Every row gives one point. Each copy is the shape, with its points in the same order, stretched, turned, moved and blurred by noise. Is it also mirrored, or only turned?

Shape, 8 rows:
[[  0  -4   7]
 [ -1 -23   3]
 [ 12   7 -19]
 [-24  19  -7]
 [  8  32 -12]
 [  2   5  42]
 [-10  -8 -16]
 [ 20  -8 -13]]
Copy 1, 8 rows:
[[ -9   5   2]
 [ -3  11  29]
 [ 26  22 -25]
 [ 24 -35 -21]
 [ 20   3 -56]
 [-60  -7 -10]
 [ 28  -1  10]
 [ 17  40   0]]
Copy 1 is: only turned
Copy 2, 8 rows:
[[  1  -3  11]
 [  9   3  29]
 [ 19  -1  -7]
 [-13  28 -12]
 [  2   4 -32]
 [-34 -11   6]
 [ 16  14  11]
 [ 27  -8   8]]
Copy 2 is: mirrored
Copy 3 (8 x 3):
[[  1 -11  10]
 [ -6  -5  19]
 [-13  -6  -8]
 [ 12  11 -12]
 [  1  -7 -24]
 [ 18 -31  18]
 [ -6  12   5]
 [-21 -11   6]]
Copy 3 is: only turned
Copy 4:
[[ -6  -9  -9]
 [-19 -29   3]
 [-15  19   3]
 [ 42  13   4]
 [ 17  45  -9]
 [ 14  -9 -35]
 [ -4 -10  13]
 [-37   5  -4]]
Copy 4 is: only turned

Shape (9 x 4):
[[  7 -14 -60   3]
 [-30  17  23 -21]
 [ -7 -13   4   8]
 [ 26  31  14 -12]
 [ 11   4  12  45]
 [  5   3 -31   2]
 [  3  -7   0 -13]
 [  6  -7   1   1]
 [  4 -12   3   1]]
Copy 1, 9 rows:
[[-13 -15 -32  55]
 [ 20 -20  34 -18]
 [  3 -20 -15 -18]
 [-23  33  19 -13]
 [ -1  17 -42 -36]
 [-10   0 -16  28]
 [-11 -11   5  -6]
 [ -9  -7 -10 -11]
 [ -6 -13 -12 -15]]
Copy 1 is: only turned
Copy 2:
[[-16  37 -25 -11]
 [ 33 -11  15  25]
 [ 11 -11 -11   7]
 [  7 -12  36  11]
 [  9 -25   7 -28]
 [ -3  20  -3  -3]
 [ -2  -6  -2  16]
 [  1  -9   1  10]
 [  2  -9  -3   6]]
Copy 2 is: only turned
Copy 3:
[[ -1   9  18  52]
 [  8  -2 -33 -13]
 [-12   0   6   1]
 [ 28  37   7 -33]
 [-27  32  22 -36]
 [  7  20  13  19]
 [  9   1   4   7]
 [ -1   7  13  -1]
 [  3  -2   8  -1]]
Copy 3 is: only turned

Shape, 12 rows:
[[-35   7 -22 -24  -1  -2]
 [-17 -21   1  18 -13  29]
 [-35 -33 -23  -6  13   1]
 [ 13 -42  31 -21   9  43]
 [  4 -21  -4 -33  11   2]
 [-25 -26 -21  18 -21  -2]
 [ 21 -13  11  26  -8 -10]
 [ 16   6   9  -6 -17  19]
 [-30  -6   3 -25  -2  -9]
 [-29   7   4  18 -16   9]
 [-18  -7  30 -13  26  28]
 [-21 -13 -18 -28 -32  -5]]
Copy 1, 12 rows:
[[ 14  -6  26 -25  36  19]
 [ -9   4  16  20  11 -25]
 [ 18  22  11   3  55  20]
 [-50  47   0  38   4  -4]
 [-13  21  -6   5  15  30]
 [ 13 -10  17  21  20  -1]
 [  8  -3 -10  24 -28  -6]
 [-25 -12   2   4 -29 -12]
 [  3  21  37  -2  26  21]
 [  9  -2  35   1   9 -16]
 [-11  51  20  -5  24  -6]
 [-13 -14  32  15  13  21]]
Copy 1 is: only turned
Copy 2:
[[-25  -2   7   8 -24 -18]
 [ -2  -5 -41  18  -4 -15]
 [-18   3  -4  21   7 -35]
 [ 25 -37 -31 -33   2 -35]
 [  3 -19   9 -11  -2 -23]
 [ -4  14 -16  46   1 -18]
 [ 18   8  -9  12  13   8]
 [  9 -19 -14  -3 -11   3]
 [ -6  -5   3  -7 -22 -29]
 [-10  11 -21  11 -17  -6]
 [  2 -12 -24 -48  -5 -28]
 [ -2 -12   7  29 -25 -21]]
Copy 2 is: mirrored
Copy 3:
[[ 13 -30 -47  -8  -9  -2]
 [ -3 -14 -28 -20  -3 -38]
 [ -6 -28 -60 -11  21 -11]
 [ 46  24 -31  13  21 -36]
 [ 25   8 -27  25  17  -6]
 [-21 -33 -20 -16  12 -23]
 [-12  11  23   4  13 -11]
 [ 19  10   4  14 -14 -20]
 [ 30 -24 -40 -17   6  -7]
 [  2 -23 -27 -34 -15 -23]
 [ 40  11 -55 -21   1 -19]
 [ 20 -34 -22   8   2 -15]]
Copy 3 is: mirrored

Shape:
[[-14  26  18 -17  -1 -10  14  17]
 [-25   8  -9   8   4  20 -24  12]
 [ -5  24 -17   3   2   4   4  15]
 [-12  16  -4 -11  -9   8  -9  30]
 [-18  -5  -1   2 -17   5  -1  32]
 [ -5  15   8  -1 -17  21   3  13]
 [  5   8   1  -7  -5  16 -10  17]
 [-13  13   0  12  -8   7  26  11]
 [-23  -7  -7  -4   0 -21   6 -47]
 [ -9 -23 -12 -13  23 -14  27 -35]
 [-19  16   8   4   4   8   9  36]
 [  1 -19   9  20  25 -29  16 -41]
 [ -6  11 -20   0 -18  -5 -17  21]]
Copy 1 (13 x 8):
[[-46  20   9  31  -2  -8 -24  -6]
 [-15  10   8 -39  -7 -22   7   3]
 [-20   1  -1  10  -9 -28  -8 -10]
 [-41   3   4 -10 -14 -10  -6 -19]
 [-28  15   4 -17   5  -1   1 -29]
 [-24   7  31  -7   1  -8  -3 -19]
 [-21  -1  16  -7 -17  -3   0 -15]
 [-12  23  17  16  21 -23  -6 -18]
 [ 11  -7 -13  11  36  -4  13  37]
 [ 18  -2 -18  44  28   0  37  23]
 [-35  31  12   5  -5 -22 -11 -21]
 [ 42  17  -4  33  23 -10  -4  35]
 [-27 -10 -11 -18 -12 -11 -13 -15]]
Copy 1 is: only turned
Copy 2:
[[-17  15  24 -17 -12 -21 -11   0]
 [ -1 -39   8 -20   5   7   2   2]
 [-26  -9   2  -9   8  -2  12  -8]
 [-16 -17  10  -9  -7   4  17  11]
 [ -4 -13  -8 -14 -11  -5  14  13]
 [ -5  -7   8  -7   9  -4  16  16]
 [ -7 -13   8  -1  -2  12  16   4]
 [-12   7  -3 -16  11 -20   6  -2]
 [ 20   3   6  15   6 -38 -60  -9]
 [ 25   9  -1  23  -4 -43 -46 -39]
 [-16  -4   6 -34  -7  -9  14  -7]
 [ 21  32 -11 -11   9 -14 -48 -44]
 [-25 -20  -9   2   0  13  10  16]]
Copy 2 is: only turned
